Each row of a before or after table is a point. One or more steps were done to the points. Then noise was added and the rows were shuffled. The steps act on columns, c1 being the first. Write out the steps. A step turns or swaps two columns, mirrors them in a line or flattens them onto one, adds a multiple of one to another, or multiplies or shifts one. Angles are multiples of 10 degrees, from the lower column toward the higher: turns from -170 to 170, lines from 10 to 170 but not 90. Use the fewest steps. Two steps may share a column if one is a turn and the other turns, adds or multiplies; they go together, in the order done. Otherwise the lowest column goes first.
In the rows, 128 means zero.

Before:
[[117 122 135]
 [158 122 170]
 [ 66 142 107]
 [117 146 114]
 [101 173 199]
 [ 70 165 113]
 [111 120 109]
 [154 141 167]
 [ 92  78 136]
 [139 134 121]
 [189 118 111]
 [124 107 153]
 [ 96 155 141]
 [129 109 136]]
After:
[[125 179 113]
 [132 116 110]
 [107 120 136]
 [111 159 167]
 [ 56 249 200]
 [106 183 141]
 [100 145 170]
 [108 136 134]
 [ 83 140 153]
 [147 118 120]
 [ 58 121 136]
 [114 158 107]
 [188  65 112]
 [148 137 113]]
Steps: add -1.5 times c3 to c1; turn c1 and c2 by -40 degrees

Before (12 x 6):
[[133  96 150 128  56 180]
 [144 179 125  98 141 158]
 [161 104 189 142 147 125]
 [152 240 114 237 146 123]
 [138 226 101 111 116 119]
 [167 136 194 162 121 140]
 [130 110 108 125 118 155]
 [102  98 159 198 139 125]
 [101  97 114 133 147 139]
 [165 127 117 133 134 155]
 [167  93 134 115 138 116]
 [167 143 110 103 111 249]]
After (12 x 6):
[[143 164 109 130 119 212]
 [ 94 153 109 135 142 130]
 [136 129 157 134 164 133]
 [151 117  63 141 156 125]
 [109 106  94 114 154 140]
 [101 151 138 113  47  74]
 [170 115 130 198 156 138]
 [111 148 139 127 142 155]
 [ 91 249 109 102 138 159]
 [101 162 118 236  56  46]
 [117 173 118 100 109  94]
 [153 143  53 161 122 130]]
Steps: turn c1 and c3 by -130 degrees; turn c2 and c6 by -70 degrees; turn c5 and c6 by -50 degrees

Before, 14 rows:
[[ 95 139 122 151 155 162 133  87 174]
 [122  72 196 134 161  96 109 145 103]
 [160  89 146  95  76  83  96 138 107]
 [119 164 187 169 135 181 130  83 199]
 [ 53 154 153 137 141 115 160  85 188]
 [117 153 155 112 188 141 120  76 196]
 [150  41 111  98  98 119 128 164 150]
 [171 118 115 119 109 109  69 141 104]
 [182 107  98 136 130  82 138 162 150]
 [172 115 120  68 116 133  98 178 141]
 [107 160 153 164 143 136 119 110 249]
 [ 76 125 133 158 158 137  83  92 211]
 [ 76 176 157 152 154 157 111 144 169]
 [178  81  97 119 110 129 117 155 111]]
After:
[[197 110  52 154 158 137 128  92 166]
 [111  91 118  72  99 120 142 165 152]
 [123 121 137  87  77  83 173 137 100]
 [ 79 111 123 126 130  83 156 164 164]
 [132 128 156 116 108 109 200 142 128]
 [146  92 115 113 162  95 137 146  58]
 [151 128   9 170 143 136 123 108 166]
 [135 126  37 176 136 183 123  84 112]
 [151 124  92 153 157 162 103  86 156]
 [114 150 120  72 116 132 180 176 141]
 [179 145  79 165 155 156 107 144 123]
 [142 152  55 123 188 141 126  77 138]
 [166 139  64 146 140 115  54  84 139]
 [ 95 103 159 103 110 129 167 156 145]]
Steps: turn c1 and c7 by 140 degrees; multiply c2 by 0.7; turn c2 and c4 by 30 degrees; mirror c3 and c9 in the line at 120 degrees

Before:
[[133 162 117 122 140 126 125 124 108 105 153 146 125 183]
 [116 120 110 141 135 115 141 146 142 124  96 127  95 144]
 [100 168 129 122  91 171 116 152 138 117  60 164 169 134]
 [111 179 147 117 150 163 157 120 113 135 146 124 109 129]
 [118 158 155 100 152 141 103 124 107 121  82 136 171  89]
 [124 142 101 144 136 172  66  98 118 120 182 127 116 119]
 [141  86 152 120 181 149 148 131 103 116  88 134 144 111]
 [127 106 164  91 140 139 108 125  90  50 130 127 170 112]
 [159 157 168  71 109 125 122 113 170 136  95 146 104 123]
 [148 121 102 120 151 155 138 136 124 120 132  95 124 118]
 [112 143 106 120 122 166 118 152 101 148  93 132 103 137]
 [131 119 177 117 134 152  96 127 116 126  73 107 159 115]]
After:
[[ 94 143 116 118 155 116 109 152 108 136 142 128 112 143]
 [ 88 155 102 116 120 116 159 104 153 149 142 135 104 133]
 [ 96 130 118 147 137  98  97 123 155 121  45 126 112 137]
 [105 145 109  99 140 154 118 144 142 108 111 145 124  90]
 [132 119 107  88 152 103 141  79 102 123 136 134 169 157]
 [148 184 171  55 109 112 124  97  84 135 139 147 105 104]
 [116 112 117 137 134 102 147  67  80 125 139 104 159 134]
 [121  86 121 155 147  90 129 136 153 121 135  92 122 121]
 [ 77 225 140  87  94 121 168  82 130 117 163 160 168 150]
 [120 112 148 141 136 153 151 120 150 126 161 128  93 131]
 [125   9 107 112 183  95 136 114 105 115 166 134 146 132]
 [126  89  89  93 141 110 125 115  90  48 110 128 168 143]]
Steps: turn c1 and c14 by -130 degrees; turn c1 and c6 by 130 degrees; add -1.5 times c5 to c2; turn c3 and c9 by -90 degrees; add -1 times c12 to c4; turn c7 and c11 by 130 degrees; turn c7 and c8 by -70 degrees

Before:
[[ 64  85  88 165 148 130 138 105  95 152 177 146 128 154 118 161 101  98
  148 137]
 [100 101 164 146 163 201 105 115 160 120 104 148 147 157 203 113 127 119
   95 120]
 [148 134 131  58 145 131  96 178  89 147  96 142 127 127 184  94 163 121
  112  62]
 [106 130 113 173 139 107 144 227  98 144 152 172 108 174 119 109  95 139
   95 156]
 [140 139 203 159 100 150 155 110 190  93 172 134 157 134 123  76 116 187
   98 106]
 [137 120  89 111 122 133 170 157 123 140 177  69 175 106 170 116 180  94
  116  82]
 [119 103  82 103 109  74 139 123 156  98 102 151 151 140 128  83 135 127
  125 112]
 [129 120 149 122 164 102 131 124 146 129 108 113 141 131 159 142 112 172
   92 156]
 [139 109 158 133 122 101 154 107 115 140 116 112 138 118 133 137 101  91
  128 129]]
After (9 x 20):
[[102 117 112 163 132 101 143 228  35 148 154 174  51  88 121 107 125 141
   99 161]
 [142 117 208 159 113 156 154 109 121  81 176 130 101 131 120  76  55 189
   96 105]
 [134 138 162 132 120 105 153 111  61 143 113 115  80 131 136 139 121  88
  128 125]
 [128 133 151 125 158  98 134 123  93 142 111 114  84 120 164 135  95 171
   94 160]
 [146 123 130  57 135 137 101 175 201 149  93 139  64 133 189  96 196 121
  110  65]
 [114 136  80 104 124  77 138 123 160  92  97 145  88 106 132  89 107 132
  124 113]
 [ 57 144  82 167 138 131 132 102  54 161 177 145  71  82 125 155 134 103
  150 136]
 [131 143  89 105 119 131 174 154 247 142 179  70 109 146 170 115 180  91
  116  85]
 [ 98 133 163 146 162 204 105 115 143 136 103 146  82  87 197 113  94 120
   97 118]]
Steps: turn c2 and c14 by 150 degrees; multiply c2 by 0.7; turn c5 and c10 by 20 degrees; multiply c17 by 2.5; turn c9 and c17 by -70 degrees; shift c13 by -60

Before, 8 rows:
[[ 87  34 153  99 108 190  41 170 144 217 103 120 124 161 124  90 116 114
  208 149 183  90  97 172  74 197 162 188 162 172  74 176]
 [118  94 146 162 167 173 133 104  49 163 206  67 179 181 128 197 213 117
  106 174 210 156  58  45  69 221  86 167 119 164 128  83]
 [100 115 113 133  94  77 162  97 140  99 126 158 110 156 133 128 169 128
   97 112 123  58 199  97 193  76 105  31  72  95 143 163]
 [158  55  89  53  33  85  97  89 146 105 117 124 101 107 131 100 117 132
  149  66  95  67 154 151 133  99 134  75 106  81 142 131]
 [129  59 105 168 186 147 122 162  41 150 166 122 181 189  91 150 152 132
   79 126 167 180  64  72  93 154 120 188 176 157 117  82]
 [186  51 171 186 215 128  95 140  16 134 172  71 159 129  77 171 197 143
  138 141 143 187  76  98  89 151 135 105 177 128  83  92]
 [150  67 104 104  70  85 171 145 167 108 100 148  73 117 148 118 105 136
  120 133  97  39 126 124 146 138  99  75  98  53  87 155]
 [177 100 135 111  42  95 150 125 115  80 141 168  92 141 118  96 118 122
  104 122 106  55 191 127 118 110 106  97  34 129 113 175]]
After:
[[156  59  77 217  35  84  97  91 146 106 130 137 100 109 129 123 116 129
  149  96  95  67 155 113 106 101 133 179 105  81 141 102]
 [187  51 193  68 215 128  95 139  18 131  66  96 158 129  75 170 200 144
  139 123 141 188  77 143 153 151 137 166 175 127  81 162]
 [179  97 136 144  43 100 149 124 116  80 162 107  92 139 117  77 116 122
  103 127 108  57 190 135 127 110 107 161  35 129 117 107]
 [100 112 146 129  95  79 161 101 143 101 155 125 106 156 136  93 171 128
   99 109 121  58 199  94  34  77 106 197  68  96 143 136]
 [150  65 113 151  72  87 173 147 166 109 150 152  75 118 146  99 103 136
  121 139  98  42 124 107  95 137 101 172  97  53  87 122]
 [130  57 164  94 183 145 124 163  42 149 116  92 182 191  92 174 154 134
   79 113 164 178  63  76 183 156 120  85 177 154 118 143]
 [118  88 228  78 167 174 136 102  49 165  57  62 182 182 127 184 209 120
  103 159 209 157  58  90 197 219  88 108 118 163 130 191]
 [ 86  34 106 146 111 187  44 171 145 216 124 155 126 161 124  75 113 114
  210 158 180  88 100 178 200 197 162  90 163 172  73 101]]
Steps: turn c3 and c24 by 50 degrees; multiply c3 by 1.3; mirror c4 and c20 in the line at 100 degrees; turn c11 and c12 by -100 degrees; turn c16 and c32 by 80 degrees; turn c25 and c28 by -160 degrees
